Every row gives one point. Any point is a mix of the corners, with weights that add up to 1. It lies inside the corners' shape when no weight is negative. Is each point inside? If not, which corners have a negative weight?

Corners:
(1): [-48  -8]
(2): [ 60 -26]
(3): [-13   3]
Points:
[ 36 -25] -> outside (3)
[-50  -3] -> outside (2)
[-37  -7] -> inside
[-11   1] -> inside
[-42  -1] -> outside (2)
[ 3 -4] -> inside

Corners:
(1): [ 31  15 -26  45  -2  10  12 -18]
(2): [ -6   0 -19  -4  -8   6 -10 -16]
(3): [ -6  -3   1   1 -15  -4  12 -14]
(4): [ 13   5  12   4 -10 -42 -22  -9]
(5): [27  5 -8 -5  3  8 -5  6]
(6): [ -6   7   7  10  -7   1  -3 -17]
(7): [ -9  15  -5  -5  -2   6  12 -15]
(8): [ 8 19  2 -3 -4 14 -3 60]
(9): [-7 -5 -5 -6 13 -3 -4 -5]
Points:
[ 5 10 -6  6 -1 -1 -1 -7] -> outside (3)
[ 9  9 -8  4 -5  4 -1 -2] -> outside (9)
[14 10 -4 11 -2 -1  0  0] -> outside (2)
[  3   0 -14   0  -2  -2  -4 -19] -> outside (6, 8)
[ 1  7 -1 -6 -2 -4 -7  0] -> outside (1, 3)
[ -1   0   0  -4  -6  -8  -3 -16] -> outside (1, 8)
[ 8  8 -4  4  0  4 -4  0] -> outside (3)
[10 12 -7  5 -4  3 -1 -1] -> outside (3, 9)

Corners:
(1): [ -7   7   1  -4 -34  -2  -6  38   9  19 -11 -29 -17  -4]
(2): [ -5  -2  11 -16  42  45 -12 -16   9 -55 -11  16   4 -14]
(3): [-18  -8 -19   2  16  -4  -8  18  -4   4   6  13 -23  23]
(4): [ 36  22 -18  -2  -8 -11  15 -25   1  20 -10  -5   1 -11]
(5): [-10  -3 -15 -10   5 -16   3  24  17  13  -7  -4  10  23]
(6): [-11  -8 -12   9  -1 -29  -9 -15 -11  11   9  23   7  -9]
(7): [-28   3  -1   2  -7   7  10 -32  10   5  -2  14  60  34]
(8): [ 22  22 -14  18  26 -17   5  -2 -46   8  -6  12  12 -12]
(9): [ 37  11  -1  -7  -5 -15  10 -15  -9   6  -9  -3   9   9]
(10): [  8  13   2 -18 -30   0   0   3  10  30  15   8  -6  -9]
(11): [  4  24  -7 -14  -7  13   2 -14   5  21   9 -45  -9  -6]
(12): [-14  -1  -9  11  25 -18  28  10  -9  18  -7   1   5  10]
(13): [-34  15   4 -18 -11 -12 -10 -12  13  -5   8  11 -16  10]
(14): [  1   9 -11 -21  21  -5   0 -30 -36  27  -8  -4   4 -17]
(15): [  1  -4  -5  10  23 -19 -11 -22   5  19 -12  15  -1   1]
Points:
[  3  11  -7  -4   3  -5   2 -11  -9  12  -2  -1   2  -2] -> outside (5)
[ -3   5  -6  -4  12  -6   1 -14  -7   9  -1   8   7   5] -> outside (1, 4)
[  9  12 -11   0   1  -7   8 -12  -1   5  -1   6   7   2] -> outside (1, 14, 15)
[ -9   6  -7   1   2 -12   2  -7  -3  19   0  -1   6   9] -> outside (2, 4)

Corners:
(1): [ 10  15   6 -11   5   2 -22 -13  -3  38  -6 -38 -17 -55   2  16  29 -12
   5 -22]
(2): [-14   1  -7  -7  14  -8 -24  -3  12  10 -13   9  -9   3  -2   9  -2   6
  -7 -16]
(3): [ -1 -34   1 -12   0  -8   7  -4 -20  -1   4  -1   5  14  -8 -16  -7 -28
   7  -3]
(4): [ 14 -12   8   2  -4 -54  -4  -9  -7  14  17  -4  -3  23  -8  -4   8   0
  11  25]
(5): [ 19 -30  17  -1  -9  -5 -20  36   7   0  -1  -9  -1  -9   3  13   4  21
 -11   2]
(6): [ -6  -2   3  -7  -8  18  -5   7  -2  -8 -19 -20 -16  17 -17  10 -12  -2
  15  21]
(7): [ -9   5   1   8  -7   2 -12  21  -2   2 -10   6  -3  10  -5   6  36   2
 -17 -12]
(8): [ -1 -22  -8  -1  -3   6  40  -5  14 -15 -15  -5  -5   2  13  -8 -18   0
  11  -1]
(9): [  2   5   6   0  -6  14  14  12 -19  11   7   2   6 -36   3   2   7 -17
   8   4]
(10): [ -6 -15  -7  36  -6 -12  13   1   1  35  16   3  22   7  -2  -8 -15   3
   6  17]
(11): [ -9   0  -4  15 -11  -4 -12  19  -6  -9  10  -5 -14  14  -3  11  -6  17
 -33 -15]
(12): [ -2   1  -4 -15  24 -10 -20  -7  14  -9  12 -13 -11   1 -15  41  -3  -1
  23  -9]
(13): [  2  10 -10   2 -12   9  -7  33   6  -4  14   1 -13  27  -3  -2  -9   7
  11  -6]
(14): [ 17   4 -17 -21  12  14 -16   1   8  -2  -7  -4 -10  -6  -3  -1  22  14
 -11 -10]
(15): [ 34  -1   7  24 -12  -3   6  -5  12   9  12  -8 -11 -39   3  15  -7  -2
   9  -8]
(16): [  1  -2   4  -5 -11  13   4  -3 -51   4   6   9 -10  19  -2   1  -5   6
  13  12]
(17): [-10   9  46 -19 -21   9 -31  12  13   3  21  11   2  15   9  21  11  14
 -60 -19]
(18): [ -1   9   9 -13  34  11  19  -3  -9   0   5  -2 -17  20   5  -6  -3   7
   2  -7]
(19): [ -2   5  -5  -4  38   7 -27  -9  15 -19  14   1 -20  15  12  -4   2   9
  20  25]
(20): [-16 -15 -12 -14   5   8   4   6   8 -13  -5   2 -17   3 -23  15   2   3
  19  -1]
(21): [ -2 -13   3   6  -1 -30  -9 -16  12 -10   7  -5  28   7 -12  -8  -1  17
  10   1]
Points:
[-17   7   1  -7   9  11 -12   8   3   0   3  -4  -7   6  -7   7   3  -6
   3  -6] -> outside (4, 5, 8, 14, 15, 16)
[  7   5   4  -7   8   8  -7  -1  10  -6   4  -5 -10 -12  10   8   1  12
  -4 -12] -> outside (3, 4, 6, 7, 10, 20)
[ 1 -5  1 -2 -1  0 -5  6  1  0  4  0 -5  8 -3  4  0  6 -2  0] -> outside (1)
[ 2 -1  5 -1  1 -1 -8  2  0  3  6 -3 -3  3  0  3  1  4 -1 -1] -> outside (20)
[ 2 -5  0 -4  1 -2 -8  1  0 -1  3 -3 -6  8 -4  5  1  7  0 -2] -> outside (9)
[-2 -5 -1 -5  2  2 -4  3 -3  1  0 -2 -4  7 -2 -2  2  3  1  3] -> outside (12, 15)
[  1   0   5   1   1  -6 -11   4  -2   5  10  -2  -4   2  -3   8   4   3
   1  -3] -> outside (6, 8, 14)
[ 5 -3  6  0  0 -3 -7  4 -3  7  7 -3 -3 -2  2  5  4  4 -3 -5] -> outside (6, 20)

Corners:
(1): [-18  -5  -8  -3  20 -22   8 -23  -3   2  22  40 -12 -31  11  -1  24   0
  -7  44]
(2): [ -4  24   6  -5  -3   8 -14   3  28 -13   0  13 -35 -29  -3  21 -12 -31
  26  -7]
(3): [ 23  -9 -26 -10   7  26 -47  17   2   6  -6  -5  -5 -16  -2 -24 -19 -29
 -13  60]
(4): [  0 -25 -31  29   3   6 -36 -13  17  14  22 -33  -3 -29  23  32  16  22
  30 -16]
(5): [  2  13  14  -9  42  25 -19  -1 -19 -16  20  25   5  33 -31  32   6 -15
  10  11]
(6): [ 34   3 -24 -15 -22  18  27 -20 -20   5  17 -44  25   6 -20  21 -32  27
   6 -39]
(7): [  4 -24   3  -5 -13  -4  -3  12 -15  15   1   8   2   9 -20  31   9 -28
  27  25]
(8): [-20  -2  15  13  10   2 -34   7 -32  18  29 -26  15  -6   2 -25  -6 -22
 -23  41]
(9): [ 39  13  -8   8 -16  22  -7  24 -14  11  -2  20 -29 -26   9  26   5 -10
  12 -15]
(10): [-34  14  19  14  35 -25  21  -9 -44 -21 -12  -1  29   6  10 -16  16   2
   8  53]
(11): [-19  -9 -12  -1   6   6 -12  28   9 -10  19 -24 -11  35  -9 -17   2  -2
 -27  35]
(12): [  3 -17   4  12  27   9   1  14  23  11   8 -14 -15   4 -31   5 -11 -14
   0 -11]
(13): [ -3 -28   5  29  -9   3   2  13  -8 -10  10 -11  20 -16  -5 -12 -25 -22
  -4  15]
(14): [-29  -4  -1  12  -3 -19  -5  -7  13  23   1  17  10  -3  32  -6   6  -1
 -16  13]
(15): [-18  21 -34   9   5 -31 -30  -5 -25 -10   1  36 -30 -12  27 -12 -19  12
 -21  -7]
(16): [-31 -22  -2  24 -14  -6  15   6  -3   6   5 -23  17 -18 -15   0  16  39
  11   3]
(17): [-18   5  15  -2   7 -16 -26 -19 -37  23 -30  34 -46 -19  47  -1 -36  28
 -26  39]
(18): [ 23   4  37  -8  -2   9 -17  -6  -6 -28 -28 -18 -22  27 -38 -11   1 -32
  -9  11]
(19): [ -2 -11 -13   1  30  -5 -31  24 -19   2  36 -16  34  -2  20 -16   7  23
  14  -3]
(20): [-11   7  23  19 -11   3 -11 -11  23   4  12  15 -31  30 -30   8   1 -26
  16  31]
(21): [-30 -35  13  -6  15  11   2 -25 -21   6  -7 -19   9  -1   5 -17   6  16
  23  -8]
Points:
[-15  -7  15  15   1 -16  -8   8 -17   5   3   7  -6   1   2 -11   2  -9
 -11  33] -> outside (2, 3, 4, 5, 6, 21)
[  4  -4   6  13  -3   6   1   0  -1  -1   8  -8   8  -7 -18   8   0 -20
   6  16] -> outside (11, 15, 17, 19, 21)
[-10  -3   5   8  10   0  -7   1 -11  -2   6  -4   3  -3  -3  -3  -2  -7
   2  17] -> inside
[-10   3  -2   0  10  -1 -16   6 -21   3  15  11   2   0  12  -8  -7  -6
  -8  29] -> outside (4, 12, 16, 18)
[ -4  -6   5   4   6   9 -13   6   6  -7   1  -5  -7  16 -19   3  10 -12
  13   7] -> outside (1, 6, 8, 13, 17)
[ -5   0   5   1  15   5 -15  -2 -14   0   6   9  -6   5  -3  11  -4  -3
   2  16] -> inside

Corners:
(1): [  1  18   9   1   6  10 -35 -16 -10  22 -11  11  -6   2  17 -30   2  17
  22 -11]
(2): [ -7 -18 -16  11   6 -16  19  -9  -7  -2  17 -12   7   5   1   0   6 -11
  22 -23]
(3): [ 19 -26  26  35  10 -12  10 -14  19  -8  -4 -37  -5  25   8  15 -17 -18
 -17 -30]
(4): [-28  -7 -12   8   1  -3 -26  -6   1  -7  -1  16 -15  -4  -5  -7 -23   2
   6  -7]
(5): [  6  19   3  -8  40   3  29  60   3  23  27   6   2  -9 -10  31  27   0
 -29 -14]
(6): [  0  -3  17 -12  -4  -2 -17 -18  -3  -7   6   5   8   0   2 -41  10  30
 -17  -4]
(7): [ 36  32  15 -30  10  11  11  23  16  27  45  20  33  -4   9 -16  33  -1
 -12  33]
(8): [ 16   5   4  11  21 -30  20  -3   8  -8   6   6  -3 -17  11  16  21  -2
 -12 -10]
(9): [-13 -14  -7  30   2  11   2   0   6  -6  -6  -6 -25  11  -9  16  -5 -14
   5  32]
(10): [ 27  38  34  -7  27 -11  18  18  35   2  54 -10  13   0   9 -25  23  24
 -28 -24]
(11): [  3  -9 -22  16   3  29  -7   2 -10 -10 -14  14 -18 -13  22   0  -3  -1
   9 -20]
(12): [-21  -1 -32 -25   1  20 -36 -25  -9   1 -30 -26 -33  -7  27 -18 -17  14
  19  29]
(13): [-11  18  32  -4   6  -6  -7  13  11  11   6   4  28 -21   0  -6 -14  43
  -9  -4]
(14): [  3  -8   7  35   5 -34   2   9  -7 -18  39 -13  11  15  14  17  21  -5
 -19 -40]
(15): [  1   2 -16  25  39 -13  -2   6 -13 -21  -6   2  -4   6  -4  24  -1  -4
   9  -5]
(16): [ -6   1   6  -8   3  22 -49 -10  11   5  11   2   1 -30   0 -26  -3  32
   4  25]
(17): [ -5  33 -23  -1  -4  27 -23 -19  10  18  -2  11  23   6  -7 -31  12  15
   3  -1]
(18): [ 13   0  17  -5  28 -11  14   6  10  -7  34  -4   4  12  35  38  24  20
   7 -35]
(19): [ 18  -7   9   3  -9   2   0 -34  -8 -20   9 -25 -20  21  -2  14 -10   7
  -2   0]
(20): [ -8  19  34 -13   6  13 -16  19  20   8 -11  -1  12 -15  -2 -26  -1   2
   1 -19]
(21): [ 10   0 -15  -4  -2  -7 -22  12   9  -1 -12  -2 -19  20  -5  -3   1   0
  18  13]
Points:
[ -9   2 -15   8  10  13 -13   4  -5   7  -1   4   3  -2  -2 -10   3  -4
   3  -2] -> outside (8, 10, 13, 18, 19, 21)
[ 10  12   2  -2  16   1   2   5   6   5   4  -3   0   3   9   1   4   4
   2 -12] -> outside (6, 9, 14, 16)
[ 4  1 -1  3  8 -1 -7 -4 -1  1  6 -2 -1  2  6  1  2  8  1 -6] -> outside (9, 10, 20)
[  3   7   9   3  11   0  -5   4   7   1   6  -2   3   0   4  -6   3   4
  -1 -10] -> inside
[  6   2   2  -6   2   9  -9 -10   8   6  10  -5   1   4  13 -10   1  12
   5   3] -> outside (5, 8, 14, 15, 20)
[  6   8   9  -4  12   2  -3  -3   6   2   8  -1   3  -5  10  -5   3  13
  -3 -11] -> outside (9, 14, 21)
